Each row is a point. The ring and each string are closed loops that go straight from each point to the next, and from the last back to the first. Before rounding, they use only three directions, however many columns there are. Count how often each string passes through the ring. Passing back the other way cancels.
In the rows, zero is written as 128.

Ring:
[[170 129 127 117]
 [188 161 111 132]
 [179 174 118 139]
 [144 172 141 143]
 [111 156 161 139]
 [ 79 126 180 128]
 [ 82 102 185 114]
 [103  98 176 110]
 [145 111 148 111]]
String (22 x 4):
[[ 69  96 234 111]
 [ 56  90 198 112]
 [ 76 103 148 118]
 [103 117 150 121]
 [119 121 192 118]
 [ 95  87 235 103]
 [125 105 225 108]
 [114  84 194 100]
 [106  84 131 104]
 [126 121 137 120]
 [148 124 175 116]
 [164 109 187 106]
 [155  93 160 100]
 [129 100 128 109]
 [125 128 134 123]
 [137 118 177 115]
 [125  98 203 105]
 [119  99 222 106]
 [ 79  80 197 103]
 [ 80  98 146 115]
 [107 122 129 123]
 [120 127 190 121]]
Times through: 4

Ring:
[[157 154 149 124  64 125 117 132]
 [105 166 154 150  70 105 152 141]
 [ 79 146 129 159 105 105 173 143]
 [ 86 115 102 152 136 116 174 142]
 [129  83  92 125 142 137 155 143]
 [163  91 107 110 117 144 130 140]
 [174 123 130 111  85 138 113 133]]
String (26 x 8):
[[ 48 145 136 171 107  94 202 156]
 [ 57 136 140 163 104  97 202 161]
 [ 59 150 132 169 106  97 188 148]
 [ 57 132 156 158  91  95 211 172]
 [ 96 134 140 146  94 110 172 152]
 [113 145 123 146 101 116 145 132]
 [119 139 125 141 100 119 144 135]
 [106 132 156 137  78 111 173 160]
 [ 98 152 183 141  51 101 180 168]
 [107 181 178 149  44  99 152 146]
 [120 196 169 151  44 103 130 130]
 [126 174 195 134  27 104 150 156]
 [130 146 185 126  42 111 159 164]
 [128 132 147 130  80 119 151 150]
 [129 134 160 127  67 117 156 157]
 [131 156 181 129  43 111 150 156]
 [128 183 182 140  35 105 137 143]
 [117 171 188 139  36 103 155 156]
 [113 150 167 138  61 108 161 155]
 [ 92 168 189 148  43  95 177 164]
 [ 79 174 178 158  54  92 179 157]
 [ 80 147 171 150  68  97 191 168]
 [101 134 143 143  90 111 170 153]
 [110 145 121 148 104 116 146 132]
 [ 87 170 110 169 112 106 144 117]
 [ 60 168 118 178 114  97 170 128]]
Times through: 1

Ring, 8 rows:
[[147  81 148  84 139 156 195 142 106 113 115]
 [161 125 178 107 156 163 207 113 108  90 161]
 [153 161 171 151 142 143 176 100 122  81 181]
 [139 167 148 174 123 123 145 104 132  87 173]
 [120 150 115 185  96 102 112 120 140 101 144]
 [108 105  87 164  78  98 103 147 140 121 101]
 [113  72  92 127  87 114 127 160 129 129  81]
 [133  67 123  92 118 141 171 155 112 124  92]]
String (19 x 11):
[[162 190 186 144 169 142 186  87 109  82 199]
 [181 143 220 132 158 193 237  85 122  49 212]
 [156 100 173 133 119 172 200 116 132  72 162]
 [146 131 152 123 141 139 174 120 113 102 147]
 [157 169 171 105 183 136 187 107  90 110 164]
 [181 144 218 119 167 190 237  89 114  58 205]
 [174 123 208 148 130 194 225  92 138  43 204]
 [147 114 158 149 111 154 176 117 136  78 158]
 [143 119 153 158 107 148 167 116 139  78 159]
 [128 168 123 148 138  98 127 120 111 122 140]
 [117 195 107 177 129  73  95 115 118 125 145]
 [113 147 107 214  70  99  96 119 158  90 148]
 [119 110 115 198  61 122 120 127 163  81 141]
 [128 129 122 146 115 115 137 130 124 112 129]
 [115 164 102 166 116  83 101 127 122 126 128]
 [111 184 102 208  96  77  83 113 141 107 151]
 [133 146 142 210  81 130 133 104 161  64 178]
 [140 117 146 156 105 143 161 119 138  84 152]
 [135 166 136 139 146 109 143 116 108 116 147]]
Times through: 4

Ring, 9 rows:
[[112 112 116 135 168 151  78 112 177 145 124 120 118 140]
 [ 71 111 108 102 154 119 100 136 147 155 107 140 113 108]
 [ 53 125 112  82 135 117 128 150 126 148 104 145 114  85]
 [ 61 164 136  71 104 156 170 152 114 115 119 129 123  69]
 [ 87 179 140  81  97 171 181 154 110 100 118 121 132  87]
 [138 178 123 107 109 161 173 164 102  99  94 122 142 139]
 [174 164 105 133 131 146 148 166 106 108  76 124 146 183]
 [184 142 105 156 157 153 107 140 142 120  91 117 141 200]
 [156 126 117 156 168 166  82 112 176 130 120 110 129 175]]
String (23 x 14):
[[ 30 176 161  56  89 188 181 133 130 103 152 117 118  28]
 [ 49 189 169  64  84 207 188 129 133  91 158 107 124  38]
 [ 67 195 153  63  78 184 204 155 102  89 129 118 131  58]
 [111 162 110  93 115 129 167 176  91 117  80 138 135 126]
 [116 155 126 111 127 161 140 142 132 115 112 120 131 126]
 [127 187 152 111 106 208 166 130 138  86 138  99 138 115]
 [181 185 109 124 112 151 178 182  84  93  68 124 153 181]
 [182 148  72 131 140  92 147 201  72 127  30 150 148 209]
 [155 146  99 129 142 129 132 163 113 124  75 132 139 175]
 [194 132  66 148 160  89 120 189  91 138  32 148 146 228]
 [149 145 114 135 145 156 118 138 141 121 103 119 135 163]
 [153 153 144 150 146 210 105  98 185 105 149  91 133 153]
 [190 123 115 181 181 178  64 101 192 127 122 100 134 208]
 [169 116 129 180 186 196  49  77 219 130 148  92 126 186]
 [145 100  92 153 184 122  65 127 165 155  93 130 124 184]
 [123 104  94 135 174 116  79 136 153 156  92 136 121 162]
 [107 130 119 120 149 151 107 127 154 134 117 123 123 129]
 [ 87 131 136 115 147 173 102 107 175 131 144 114 117 104]
 [ 53 101 110  98 159 118  90 128 157 162 116 142 107  93]
 [ 63  97  75  88 157  58 110 178 103 175  58 171 113 119]
 [ 80 124  99  93 141 104 127 162 114 148  84 149 120 115]
 [ 60 149 142  86 121 169 139 126 147 122 139 121 118  72]
 [ 17 156 143  51 101 152 168 145 121 124 133 134 113  30]]
Times through: 4

Ring (10 x 14):
[[155 119 139 134 104 119 148 139 117 138 135  64 158 132]
 [136 141 147 135  84 121 136 143 131 145 102  80 163 122]
 [108 159 157 136  70 123 115 146 148 150  64 116 158 112]
 [ 94 159 160 135  76 123 100 146 156 149  53 147 145 109]
 [ 92 142 158 134  99 123  91 142 154 142  64 170 125 114]
 [108 107 152 132 133 124  97 132 134 129 104 164 106 128]
 [121  87 149 131 148 126 107 127 119 122 130 145 102 137]
 [144  67 143 130 159 127 127 122  99 115 163 108 106 147]
 [165  70 136 131 151 124 147 125  93 118 180  71 125 150]
 [167  91 134 132 131 120 153 131 102 127 167  59 143 144]]
String, 19 rows:
[[119 132 144 134 112 116 109 142 146 141  98 146 130 122]
 [120 138 140 134 113 112 107 145 153 144  96 156 130 120]
 [106 170 137 136  98 103  92 156 183 157  64 195 134 106]
 [ 74 186 168 137  51 124  88 152 173 158  15 164 153  97]
 [ 72 171 187 136  33 143 103 142 141 149  15 104 168 103]
 [100 146 172 135  62 137 118 138 128 142  61  88 161 116]
 [127 128 148 134 102 122 123 140 132 139 105 109 143 125]
 [140 139 134 135 105 110 128 147 145 146 112 115 149 123]
 [156 153 123 136  99 101 139 154 154 154 119 106 162 121]
 [143 142 148 136  73 124 148 143 123 145 106  50 176 124]
 [126 128 168 134  65 140 144 133 104 136  94  34 173 126]
 [117 118 169 133  82 140 131 130 106 131  95  63 154 128]
 [137 128 136 134 116 112 123 143 141 141 118 125 137 126]
 [136 159 128 136 100 101 120 154 165 155  98 142 150 115]
 [110 177 146 137  70 111 109 155 170 159  58 143 159 106]
 [ 69 184 179 137  36 134  93 148 160 155   7 136 163  98]
 [ 72 157 181 135  57 139  93 140 143 144  28 133 148 107]
 [105 128 162 133  96 130 109 136 131 136  83 122 135 122]
 [131 136 130 134 124 105 111 147 157 145 111 161 128 122]]
Times through: 3
String, 14 rows:
[[140 115 145 133 111 122 133 136 120 135 125  90 143 131]
 [129 122 155 134  93 129 132 135 117 136 107  78 152 128]
 [133 138 140 135 102 115 124 144 142 144 106 116 147 122]
 [136 151 128 135 108 102 118 152 162 152 104 147 143 118]
 [102 185 152 137  58 114 107 156 171 161  44 140 165 102]
 [ 75 182 184 137  24 140 107 146 146 154  11  98 177 100]
 [ 99 152 173 135  55 137 118 139 130 144  55  86 165 113]
 [121 125 158 134  92 130 125 136 122 136  97  91 148 125]
 [142 127 134 134 117 111 127 143 140 142 123 120 140 127]
 [137 114 146 133 111 123 132 136 120 134 123  92 142 131]
 [139  96 159 132 104 137 144 126  93 125 132  47 149 138]
 [149  82 160 132 109 142 154 121  77 119 148  22 150 145]
 [144 101 147 132 118 127 138 131 108 129 138  76 140 137]
 [151 118 127 133 130 108 130 142 137 139 139 120 134 131]]
Times through: 1

Ring, 6 rows:
[[116 121 125 128 160 119 112 130 119 111 132 142 110 145]
 [124 133 129 116  91 124 121 144 119 141 116 128 107 132]
 [121 135 125 110  74 135 131 144 111 161 121 117 107 118]
 [109 138 121 113 121 129 117 136  96 157 130 123 127 107]
 [102 139 122 120 181 110  95 130  91 131 133 139 146 111]
 [103 125 121 130 210 112  98 123 103 106 141 148 132 133]]
String:
[[127 148 138 113  85 100  99 155 117 137  98 135 124 129]
 [117 135 127 118 123 117 111 140 111 135 121 133 120 127]
 [119 121 122 121 116 137 132 133 119 136 133 127  98 136]
 [124 117 123 122 105 139 137 134 128 131 130 127  87 146]
 [124 136 135 122 123 101  99 146 123 115 108 144 118 144]
 [117 142 134 122 151  93  86 143 111 114 111 148 136 134]
 [113 133 127 123 157 110 100 135 108 121 125 141 128 131]
 [109 112 116 130 178 136 126 120 114 115 149 138 104 142]
 [ 99 113 116 138 248 116 100 112 107  88 154 155 126 145]
 [ 99 142 127 128 232  84  66 130  92 100 128 159 163 122]
 [105 140 126 122 184 101  88 133  97 120 127 145 146 119]
 [107 124 118 124 170 129 116 125 104 128 142 135 120 126]
 [ 97 125 115 127 214 123 105 118  93 120 151 141 136 119]
 [ 94 148 125 124 229  86  65 130  81 114 129 154 173 107]
 [100 149 128 123 209  85  68 134  87 114 123 153 167 112]
 [110 137 126 120 156 110 100 135 103 128 126 139 133 123]
 [107 111 113 129 178 142 130 118 111 121 153 134 104 137]
 [101 108 116 140 249 118 104 111 112  83 155 156 119 152]
 [109 114 121 136 211 115 105 120 118  90 143 153 114 153]
 [115 135 130 125 162 101  94 137 112 112 120 147 129 137]
 [115 122 121 123 141 131 123 130 114 129 135 132 108 135]
 [121 110 119 125 119 147 143 128 127 129 140 127  83 148]
 [130 136 135 117  81 113 114 150 126 133 105 133 106 141]]
Times through: 5
